Every row gives one point. Any point is a mix of the corners, with weights that add up to 1. It lies inside the corners' shape when no weight is negative. Say inside or outside, and name the corners with a negative weight.

Corners:
(1): [-0.02 -0.77]
(2): [0.51 0.00]
(3): [-0.77  0.05]
Points:
[0.26 0.10] -> outside (1)
[ 0.30 -0.50] -> outside (3)
[-0.80 -0.21] -> outside (2)
[ 0.44 -0.03] -> inside
[-0.26 -0.46] -> inside

Corners:
(1): [ 0.60  0.20  0.32  1.23 -0.70 -0.67 -0.68  0.52 -0.47  0.09 -0.09]
(2): [-0.81 -1.19 -0.09 -0.97  0.52 -0.76 -1.08 -0.20  0.95 -0.79 -0.45]
(3): [ 0.19  0.03 -0.76 -0.08  0.26  0.27 -0.38 -0.81  0.51 -0.29  0.48]
(4): [ 0.04  0.16  0.07 -0.24  0.32  0.58 -0.06  0.35  0.32  0.43 -0.23]
(5): [-1.11  0.04 -0.23  0.18 -0.39  0.21 -0.05  0.31  0.18 -0.81  0.40]
(6): [-0.46 -1.00 -1.32 -0.48 -0.47 -0.01  0.56 -0.65 -0.52 -0.28 -0.20]
(7): [ 0.27  0.70  0.48  0.33 -0.57  0.13 -0.66 -0.14 -0.13 -0.58  0.54]
(8): [ 0.41 -0.80 -0.19  0.63 -0.38 -0.37  0.00 -0.53  0.56  0.23 -0.33]
(9): [-0.14 -0.02 -0.48 -0.10 -0.33  0.08 -0.08 -0.37  0.33  0.78  0.35]
(10): [-0.57 -0.28  0.68 -0.16  1.04 -0.58  0.63  0.20  0.20  1.09  0.28]
(11): [ 0.41 -0.32  0.77  0.99  0.69  0.07 -0.44 -0.18  0.30  0.85  0.71]
(12): [-0.92  0.08 -0.28  0.56  0.34  0.30  0.20 -0.05 -0.65 -0.09 -0.13]
Points:
[ 0.03 -0.13  0.15  0.22  0.27 -0.14 -0.41 -0.07  0.26  0.22  0.01] -> outside (5, 6)
[-0.18  0.00 -0.32  0.07 -0.24  0.07 -0.37 -0.23  0.08 -0.39  0.05] -> outside (10, 11)
[-0.24 -0.07 -0.02  0.08  0.20  0.01 -0.12 -0.06  0.11  0.18  0.26] -> outside (8)
[-0.38  0.07  0.04  0.09  0.40  0.16  0.23 -0.13 -0.01  0.34  0.45] -> outside (1, 2, 8)
[-0.07 -0.29 -0.06  0.01  0.20 -0.14 -0.18 -0.25  0.26  0.16  0.08] -> outside (5)
[-0.27 -0.38 -0.21  0.03  0.20 -0.08 -0.16 -0.19  0.24  0.07  0.07] -> outside (7)
[-0.06 -0.28  0.02  0.09  0.10 -0.13 -0.24 -0.10  0.35  0.13  0.13] -> outside (12)
[ 0.22  0.30  0.37  0.71  0.28  0.10  0.01  0.00 -0.08  0.80  0.29] -> outside (2, 5, 6)
